Every row gives one point. The window is the flat piece filled in between its corners: a triangle in 3 columns, a solid with four corners in 4, and so on. A path goes straight from each point to the next, and from the last back to the first. After which points does the path pass through the window?

Window (3 x 3):
|  22 |  85 | -53 |
| -37 | -54 | -17 |
|   9 | -43 | -21 |
Path:
(1): | -31 | -52 | -43 |
(2): |  33 |  13 | -65 |
(3): | 41 | 24 | -1 |
(4): | -37 | -57 |  39 |
(5): | -34 | -74 | -58 |
(6): |  -4 |  47 | -79 |
(7): | -12 |  58 | -21 |
(8): | -28 | -39 |   6 |
Through the window after points: 8

Window:
|   70 |  -19 |   52 |  -36 |
|  -14 |  -32 |    0 |    1 |
|  -56 |   44 |  -38 |   23 |
| -116 |   43 |   -6 |   19 |
Path:
(1): |  9 | 23 | 21 | 13 |
(2): |   5 |  18 |   0 | -64 |
(3): | -77 |  11 | -50 | -41 |
(4): | -62 |  22 | -16 |  43 |
(5): | -11 | -10 |  59 |  54 |
(6): | -28 |   2 |  22 | -66 |
(7): | -74 |  26 | -41 | -42 |
(8): | -59 |  34 |  -2 |  33 |
(9): | -90 |  60 |  -5 |  52 |
(10): | -86 |  61 | -26 | -15 |
(11): | -57 |  -9 | -30 | -24 |
(12): | -31 | -10 |  16 |  63 |
Through the window after points: 7

Window, 6 rows:
|  35 | -23 |   7 |   0 | -74 | -23 |
|  47 |  20 |   2 | -84 |  33 |  72 |
|  38 | -52 |   1 |  42 | -31 |  -6 |
| -74 |  13 | -53 | -44 |  -3 |  32 |
| -77 | -60 |  44 |  16 | -32 | -28 |
|  35 |  67 |  53 | -33 |  62 |  36 |
Path:
(1): |   9 | -22 |  19 |  18 | -27 |  27 |
(2): |  23 | -42 |   0 | -17 |  21 | -54 |
(3): |  30 | -27 |  -2 | -33 | -18 | -47 |
(4): |  11 | -10 |   4 |  13 | -77 |  16 |
(5): |   18 |  -20 |   26 |   23 | -101 |   39 |
(6): |  33 | -21 | -12 | -33 | -11 | -82 |
(7): |  13 |  20 |  -1 | -52 |  40 |  24 |
(8): |  10 |  41 |  27 | -37 |   5 |  69 |
(9): |  -2 |  23 |  21 | -29 |  -4 |  54 |
(10): |  11 |   9 |   6 | -51 |  31 | -30 |
(11): |  60 |  13 | -25 | -76 |  38 |  -1 |
(12): |  39 |  32 |   2 | -22 | -18 | 121 |
(13): | 14 | 17 | 31 | -7 | -5 | 34 |
(14): |  18 | -11 |  14 | -42 |  36 | -23 |
(15): | -32 | -17 | -21 | -38 |  14 | -32 |
(16): | -65 |  -6 |   7 |   9 | -65 |  65 |
Through the window after points: 1, 3, 5, 7, 13, 15

Window:
|  -83 |  -57 |   13 |   29 |  -20 |   20 |   38 |  -11 |   -5 |
|   19 |   58 |   13 |    0 |   69 |   37 |    2 |  -45 |    4 |
|  -97 |    0 |   39 |   -8 |  -42 |  -29 |   40 |  -33 |  -36 |
|   63 |    2 |  121 |   11 |  -15 |   64 |   -9 |   -9 |  -35 |
|   42 |   47 |   17 |   17 |   95 |  -33 |  -60 |    4 |   13 |
|   71 |   17 |   74 |   70 |    1 |   14 |    4 |  -57 |  -23 |
|    9 |   50 |  -46 |   -1 |   52 |  -28 |   35 |   33 |  -12 |
|  -61 |  -63 |  -24 |  -46 |  -10 |  -39 |   42 |  -44 |  -24 |
| -103 |  -27 |  -75 |  -21 |  -54 |  -18 |   -1 |  -26 |  -39 |
Path:
(1): | -63 |   2 | -28 | -17 | -72 | -15 |  16 | -25 |  65 |
(2): |  13 |  12 |  33 | -14 | -30 | -27 |   3 | -25 |  43 |
(3): | -40 |   5 | -17 |  10 |  36 |   2 |   2 | -17 | -78 |
(4): |   3 |   2 |  24 |  40 |  39 |   0 |  -3 | -43 | -71 |
(5): |  16 |  -7 |  34 |   8 | -34 |  -6 |  23 | -29 |  37 |
(6): |  10 |  14 |  29 | -11 | -38 |   0 |   4 | -24 |  59 |
(7): |   4 |   6 |  47 |  14 |  55 |   3 | -10 |  -4 | -73 |
(8): | -18 |  11 |  17 |   9 |  43 |   5 |  12 | -19 | -66 |
(9): |  -6 |  37 |  22 | -10 | -20 |  -3 |   8 | -24 |  62 |
(10): |  23 |  37 |  45 |   7 |  15 | -18 | -19 | -18 |  63 |
(11): |  16 |  16 |  -4 |  34 | 100 | -19 | -36 |  -5 | -95 |
(12): | -40 | -28 |  40 |  11 |  17 |   3 |  -1 | -50 | -58 |
(13): | -20 |   3 |  40 |  -3 | -26 |  18 |  12 | -38 |  20 |
(14): | -14 |  23 |  -2 |  -2 |  -2 | -23 |  23 |  -3 |   7 |
(15): |  -41 |    2 |  -13 |   24 |   44 |   10 |   23 |  -17 | -102 |
(16): | -59 | -28 | -20 |   3 |  -5 |   2 |   6 | -18 | -66 |
Through the window after points: 4, 6, 8, 10, 14, 16

Window:
|   22 |   10 |   70 |   37 |   13 |  -32 |   91 |    7 |   70 |  -10 |   14 |
|    7 |  -24 |   37 |  -19 |   22 |   56 |  -18 |  -12 |  -79 |  -48 |  -26 |
|    2 |   36 |   42 |  -44 |   -4 |   21 |    7 |    2 |  -10 |   19 |  -29 |
|  -22 |   14 |  -11 |   25 |  -24 |   12 |   16 |   28 |  -13 |   22 |   -6 |
|   27 |  -11 |  -60 |  -41 |  -19 |   32 |    5 |   16 |  -19 |  -13 |  -48 |
|   18 |  -58 |   41 |   -1 |  -19 |   21 |    6 |  -69 | -121 |  -11 |  -22 |
|  -44 |    3 |   -9 |  -23 |  -17 |   29 |   24 |  -18 |   33 |   -6 |  -21 |
|    9 |  -11 |  -15 |   -2 |  -67 |   17 |  -36 |   -5 |   -9 |  -23 |  -15 |
|    0 |  -48 |   46 |    3 |  -19 |   35 |   26 |   -4 |   17 |   31 |   19 |
|   -1 |  -19 |   67 |    8 |   60 |  -35 |   24 |  -12 |   52 |   14 |   -6 |
|   63 |   54 |   27 |   46 |   44 |   24 |   42 |  -43 |   -5 |    9 |    8 |
Path:
(1): |  11 | -22 |  40 |  43 |  -1 |  38 |  13 |  -7 | -13 |   3 | -77 |
(2): |  -9 | -11 |  29 |  23 | -16 |  25 |  16 |   6 |   3 |  14 | -67 |
(3): | -14 |  -7 |  11 | -13 |  -7 |   1 |  18 |   2 |  -3 |  -1 |  16 |
(4): |   4 |  14 |  35 | -38 |  28 | -10 |   7 | -15 |  -9 |  -5 |  56 |
(5): |   8 |  -2 |  60 |  36 |  -2 |  27 |  24 | -15 |  -3 |  11 | -60 |
(6): |   6 | -41 |  51 |  24 | -29 |  44 |  16 | -45 | -65 |  -1 | -93 |
(7): |  21 | -29 |   1 | -29 |  -1 |  -1 |   4 | -35 | -78 | -13 |  44 |
(8): |   5 |  22 |  21 | -28 |  -7 |  -4 |  13 |   3 |  -8 |   1 |  31 |
(9): |   4 | -13 |  18 |  20 | -18 |  32 |  15 |  -3 |   1 |   7 | -64 |
(10): |   9 | -18 |  40 |  15 |   1 |  61 |  -6 |   3 | -30 | -13 | -75 |
(11): |  12 | -18 |   7 | -28 |   7 |  20 |   2 | -18 | -52 | -28 |   1 |
(12): |   4 |  -6 |  18 | -16 |  -1 | -12 |  41 |  -3 |   1 | -12 |  45 |
(13): |  20 |  -1 |  66 |  54 |   0 |  20 |  44 | -26 |  10 |   6 | -72 |
(14): |   6 | -10 |  15 |   2 |   0 |  32 |  18 |  -6 |  -4 |   4 | -46 |
(15): |  -4 |  11 |  -5 | -27 |  10 |  -3 |  29 |  -4 | -10 |  -2 |  27 |
(16): |   7 |  -2 |  29 | -23 |   3 |  19 |  11 |  -6 | -22 | -21 |  13 |
Through the window after points: 6, 8, 10, 12, 16

Window:
|    1 |   -8 |  -30 |  -18 |  -25 |   52 |  -28 |   68 |  107 |   28 |  -11 |   13 |  -22 |   -5 |
|  -47 |    3 |   24 |  -26 |  -73 |    9 |  -32 |  -40 |   55 |  -92 |   28 |   51 |   46 |   39 |
|   -5 |  -23 |   13 |  -60 |   52 |   -3 |   -6 |   -9 |  -36 |    8 |  105 |    5 |  -77 |   16 |
|  -37 |   24 |  -38 |  -16 |   46 |   33 |   63 |  -27 |    8 |   62 |  -35 |   -7 |    4 |    9 |
|   53 |   47 |   53 |   -5 |  -80 |   45 |  -39 |  -13 |  -29 |   75 |  -25 |  -34 |    3 |  -18 |
|   19 |  -20 |  -66 |   79 |   12 |   45 |   55 |   67 |    0 |  -30 |    1 |  -13 |   36 | -121 |
|   67 |   -2 |  -17 |    6 |   30 |    7 |  -22 |  -59 |  -62 |  100 |  -19 |  -86 |   46 |  -57 |
|  -24 |   13 |   12 |   77 |   29 |  -87 |   37 |  -34 |   31 |   19 |  -40 |   -5 |   25 |   -1 |
|   40 |   -6 |   36 |  -11 |    4 |  -28 |   13 |  -41 |  -24 |  -15 |  -40 |  -50 |  -39 |   -3 |
|  -61 |  -57 |    8 |  -38 |   24 |   54 |   60 |  -19 |   79 |   35 |   14 |   81 |   14 |  -72 |
|   -6 |  -51 |   10 |   69 |   76 |   50 |  -48 |   28 |   16 |   60 |    7 |    1 |  -44 |   29 |
|   11 |   38 |  -11 |    5 |   -1 |  -36 |  -64 |  -14 |  -29 |   23 |  -71 |   46 |   11 |   80 |
|  -66 |   -5 |  -18 |  -45 |  -28 |  -42 |  -36 |  -41 |  -58 |  -33 |    7 |  -31 |   -6 |  -12 |
|  -29 |   -2 |  -83 |   58 |    7 |    7 |  -57 |  -63 |   -2 |  -21 |   19 |    4 |  -15 |  -64 |
Path:
(1): | -32 |  55 |  34 | -19 |  36 |  21 | -54 | -17 |   6 |  -1 |  21 |  14 |  26 | -74 |
(2): |   4 | -41 | -60 |   6 | -45 |  -7 |  49 | -17 |  10 |   5 | -17 |  -4 |  -7 |  -6 |
(3): |  -9 | -42 | -54 |  43 |  12 |   0 |  26 | -22 | -11 |  24 |   4 |   5 | -31 |  13 |
(4): | -16 |  41 |  23 | -27 |  38 |  -3 | -39 |   3 |  22 | -11 | -12 | -10 |  28 | -46 |
(5): | -19 |  31 |  25 |  -2 |  25 |   1 | -52 |   0 | -10 |  22 | -36 | -19 |  14 | -35 |
(6): |  42 | -10 |  14 |   4 | -36 |  10 |  18 | -33 | -13 |  25 |  -5 | -24 | -25 |   2 |
(7): |  -8 | -50 | -28 |   2 | -42 | -19 |  -2 | -18 | -17 |  29 |   4 |  32 |   1 |  44 |
(8): | -21 |  49 |  23 | -11 |  20 |  26 | -34 | -22 |  44 | -23 | -28 |  26 |  20 | -23 |
Through the window after points: 5, 7

Window:
|  -32 |   20 |  -43 |   -6 |  -47 |   21 |  -36 |  -19 | -121 |   -4 |   51 |   25 |   -3 |  -10 |
|  -44 |    4 |   21 |  -17 |  -33 |   23 |  -23 |  -10 |   15 |   29 |    8 |   -7 |  -38 |    7 |
|  -44 |  -59 |  -40 |   14 |  -19 |   22 |   12 |  -38 |  -77 |   14 |   19 |   -7 |  -38 |  -26 |
|  -51 |  -12 |  -22 |  -23 |  -16 |   75 |  -42 |  -22 |  -88 |  -22 |  -19 |  -29 |  -11 |  -11 |
|   -3 |  -18 |   21 |   48 |   67 |   46 |   22 |   17 |   72 |  -27 |   27 |   14 |  -10 |   23 |
|   46 |  -34 |   18 |   26 |  -18 |   11 |   -8 |    1 |   76 |  -33 |  -13 |  -16 |    7 |    4 |
|    1 |  -40 |   42 |   -5 |   11 |    6 |   16 |   53 |   11 |  -34 |   38 |  -32 |  -22 |    5 |
|  -24 |  -10 |  -42 |  -35 |    4 |   11 |    1 |   -3 | -102 |   -5 |  -34 |   40 |  -49 |   -2 |
|  -81 |  -37 |  -50 |  -32 |  -26 |    6 |  -43 |    7 |  -59 |  -21 |   14 |   33 |    1 |  -40 |
|  -24 |   -3 |   21 |   49 |   46 |  -40 |   11 |   -3 |   43 |  -62 |    0 |  -35 |  -29 |   19 |
|    6 |  -49 |   71 |   41 |   46 |  -16 |  -32 |    6 |   34 |    6 |  -11 |  -11 |   17 |   22 |
|  -13 |  -34 |   66 |  -10 |    7 |    9 |   25 |  -38 |   38 |  -53 |   25 |   14 |    9 |   16 |
|    1 |  -19 |    1 |  -18 |   49 |  -14 |   17 |   -7 |   42 |    4 |   10 |  -43 |   32 |   22 |
|  -42 |   -9 |   29 |   23 |  -39 |   19 |   29 |   20 |   -1 |    2 |  -23 |   -8 |   43 |    4 |
Path:
(1): | -18 |   2 |  27 |   6 |   9 |  10 |  -5 |   0 |   4 |   9 |   2 |  -4 | -13 | -38 |
(2): | -32 | -26 |  12 |   3 |  -7 |  19 | -13 |  -5 |   4 |  -2 |   5 |  -7 | -14 |  29 |
(3): | -27 | -44 |  -4 |   2 |   7 |   4 | -15 |   0 | -20 | -19 |  -3 |   3 | -13 |  45 |
(4): |   0 |  15 |  38 |  14 |  27 |   4 |   2 |   1 | -20 |   5 | -18 |   0 |  -9 | -64 |
(5): |  -4 | -11 |  29 |  10 |   9 |   1 |   9 |  -1 |   9 |  -9 |  11 | -12 | -16 | -39 |
(6): | -29 | -45 |  -4 |  13 |  -6 |  10 |   3 |  10 |   3 | -33 |  20 |   1 |   1 |  59 |
(7): | -27 | -40 |   0 |   4 |  -6 |   5 |  -7 |   6 |  -7 | -11 |   0 |   1 |   5 |  22 |
(8): | -18 |   8 |  37 |   9 |   7 |  18 | -11 |   5 |  -2 | -19 |  10 | -11 | -10 | -60 |
(9): |   3 |  -8 |  16 |   3 |  28 |  14 |  -5 | -12 |  -7 | -22 |   9 |   1 | -29 | -66 |
(10): | -36 | -34 | -12 |  -2 |  12 |  16 | -19 |  -7 | -21 | -22 |  18 |   8 | -14 |  33 |
(11): | -19 | -37 |  -5 |   1 |   6 |  16 |  -6 | -11 | -15 | -15 |  18 |   2 | -19 |  27 |
(12): | -16 | -18 |  13 |   4 |   9 |  11 |  -4 | -15 | -12 | -17 |  16 |  -8 | -19 | -29 |
Through the window after points: 1, 3, 7

Window, 14 rows:
|   15 |    8 |  -16 |  -60 |    8 |   -2 |  -27 |   -2 |    2 |   73 |   -2 |    3 |  -27 |  -11 |
|   -5 |   84 |  -14 |   19 |   57 |   12 |  -11 |   -4 |  -21 |   46 |  -11 |   21 |  -31 |  -31 |
|   -9 |  -21 |   -6 |   24 |    2 |  -29 |   63 |    8 |   35 |   39 |    2 |   13 |   45 |   17 |
|   51 |  -53 |  -72 |  -19 |  -33 |   36 |  -63 |   54 |  -19 |  -14 |   40 |   17 |   39 |  -16 |
|  -43 |  -31 |  -45 |  -56 |   58 |  -35 |   -5 |   12 |   18 |  -13 |  -43 |   34 |   -8 |   33 |
|    5 |   -8 |   23 |   22 |    4 |  -61 |  -26 |  -19 |  -14 |  -37 |   49 |  -60 |   42 |  -22 |
|   75 |  -40 |   17 |  -30 |   -1 |   29 |    9 |   39 |    2 |   -8 |   62 |   60 |  -40 |  -40 |
|   32 |   19 | -121 |  -36 |   27 |   11 |   -5 |  -44 |   27 |  -40 |   35 |    1 |   -3 |   15 |
|   76 |  -49 |  -12 |   20 |   16 |  -11 |   18 |    5 |   48 |    4 |   42 |  -57 |   15 |   54 |
|  -42 |  -75 |  -28 |  -23 |  -47 |  -20 |  -36 |    9 |  -16 |  -19 |  -19 |  -23 |  -26 |   27 |
|   50 |  -65 |   26 |   -9 |  -20 |  -13 |  -26 |  -30 |   68 |    6 |  -10 |   40 |    6 |  -16 |
|   58 |  -10 |  -14 |  -80 |   42 |   46 |   30 |   16 |  -56 |  -15 |    8 |   42 |   11 |   47 |
|   -7 |   36 |   18 |  -50 |    6 |  -50 |   15 |   29 |  -23 |  -57 |  -26 |    9 |    7 |   26 |
|  -43 |   68 |   25 |   22 |    8 |    7 |   -3 |   11 |    7 |  -22 |   54 |  -42 |   43 |  -15 |
Path:
(1): |   0 | -16 |  13 |  -5 |   4 |   3 | -30 |  10 | -10 |   2 |  54 |  34 | -22 |  33 |
(2): |  27 |   7 |   4 |  -9 |  -7 | -15 | -38 |  18 | -13 |   5 |  94 |  33 |   3 |  39 |
(3): |  25 | -26 |  -6 | -16 |  14 |  -4 |   9 |   4 |  -4 | -26 |  -7 | -19 |  14 | -37 |
(4): |  13 |   0 | -38 | -38 |  25 |  19 |  10 |  14 |  -1 |  -1 | -14 | -29 |   8 | -43 |
(5): |  20 |  22 | -45 |   2 |  15 |  -2 | -31 | -12 |   1 |   3 |  31 |  38 | -10 |  23 |
(6): |  31 | -23 | -37 |  13 |  -5 |  -6 | -65 |  20 | -18 | -25 |  59 |  33 |   3 |  34 |
(7): |  23 | -29 | -38 | -36 | -17 |  22 | -12 |  33 |   1 |  -5 |   4 |  -9 |  33 | -28 |
(8): |  23 | -11 | -13 | -23 |  -2 |   0 |   7 |  18 |   5 | -19 |   8 | -10 |  12 | -17 |
Through the window after points: 2, 4, 6, 8

Window, 14 rows:
|  -36 |  -39 | -121 |  -23 |  -57 |   36 |  -34 |   25 |  -27 |    1 |   42 |   54 |  -15 |  -32 |
|  -52 |  -19 |  -11 |  -24 |   26 |   46 |   86 |  -11 |  -36 |   63 |  -25 |  -27 |   26 |  -77 |
|   15 |  -70 |  -12 |  -18 |   57 |  -12 |   -1 |   57 |   -7 |   33 |  -39 |   16 |  -33 |    2 |
|   37 |  -44 |   97 |  -95 |    6 |   20 |   13 |  -27 |  -27 |   -8 |   43 |   24 |   19 |   46 |
|   -6 |  -59 |  -17 |    2 |  -14 |   12 |   28 |  -65 |    0 |   10 |   -9 |   17 |  -16 |   64 |
|  -11 |   25 |   45 |  -11 |    5 |  -18 |   -3 |  -52 |  -60 |   -7 |  -30 |   11 |   18 |   13 |
|   -7 |  -16 |   -1 |    9 |  -34 |   52 |  -34 |  -41 |   24 |    6 |  -39 |   14 |   -8 |   42 |
|   21 |   -5 |   78 |  -81 |    5 |  -36 |    0 |  -31 |   17 |    1 |    5 |  -17 |   -2 |  -13 |
|   71 |   48 |   -8 |    1 |   31 |    6 |   39 |  -30 |   12 |    7 |  -47 |   41 |   -8 |   18 |
|  -59 |   55 |  -29 |   -4 |  -28 |  -15 |   14 |   11 |    1 |  -14 |  -20 |   27 |   53 |   -8 |
|   60 |  -86 |   41 |   31 |  -18 |  -13 |   27 |  -20 |   -6 |    5 |  -23 |  -15 |   42 |   11 |
|   -7 |   66 |  -12 |   60 |  -12 |  -22 |   23 |    7 |  -74 |   14 |   21 |  -42 |   34 |   63 |
|   23 |   69 |  -10 |   20 |   22 |  -32 |  -29 |    7 |   13 |  -10 |   83 |   86 |   30 |  -15 |
|   -2 |  -34 |   14 |   12 |  -30 |   39 |   48 |  -21 |  -11 |   -9 |   -7 |   25 |  -43 |   14 |
Path:
(1): | -15 | -47 | -14 |  -7 |  33 |  84 |  45 | -22 |  -6 | -25 | -13 | -12 |  49 | -15 |
(2): |  -9 |  41 |  33 | -27 | -30 | -55 |   0 | -11 | -32 |  34 |   0 |  24 |  -3 |  17 |
(3): | -20 |  25 |  26 |  16 | -39 | -33 |  16 | -15 | -45 |  89 |  13 |   0 |  -7 |  10 |
(4): |   5 |  10 |  12 |  -3 |  13 |   1 |   6 | -21 | -35 | -27 | -12 |   7 |  20 |  24 |
(5): |  17 |  11 |   7 |  -7 |  27 |   3 |  28 |  -6 | -11 | -16 |   2 |   4 |   9 |   1 |
(6): | -16 |  20 | -28 |   3 | -67 | -29 |   3 | -23 | -28 |  66 | -19 |  76 |  29 |   9 |
(7): |  65 |  14 |   1 | -32 | -31 |  -3 |   2 | -31 | -23 | 103 |   6 |  55 |  44 | -24 |
(8): | -36 | -10 |  22 | -10 |  20 |  15 |  20 |   2 |  -7 | -56 | -11 | -11 | -14 |  14 |
(9): |  11 | -17 | -15 |  34 |  28 |  12 |  13 |  -3 | -34 | -30 |  -1 |  -4 |  21 |   9 |
(10): | -32 |  -3 |  41 | -52 | -76 | -18 |  14 | -23 | -15 |  74 |  23 |   8 |   1 |  28 |
(11): |  -29 |   27 |   12 |    2 |  -90 |   -1 |   38 |   11 | -102 |   85 |  -41 |  -10 |  -16 |   53 |
(12): |  32 |  18 | -18 |  40 |  85 | -16 |  -2 | -21 |  22 | -62 |  43 |  -7 |  46 |  16 |
Through the window after points: 1, 3, 11
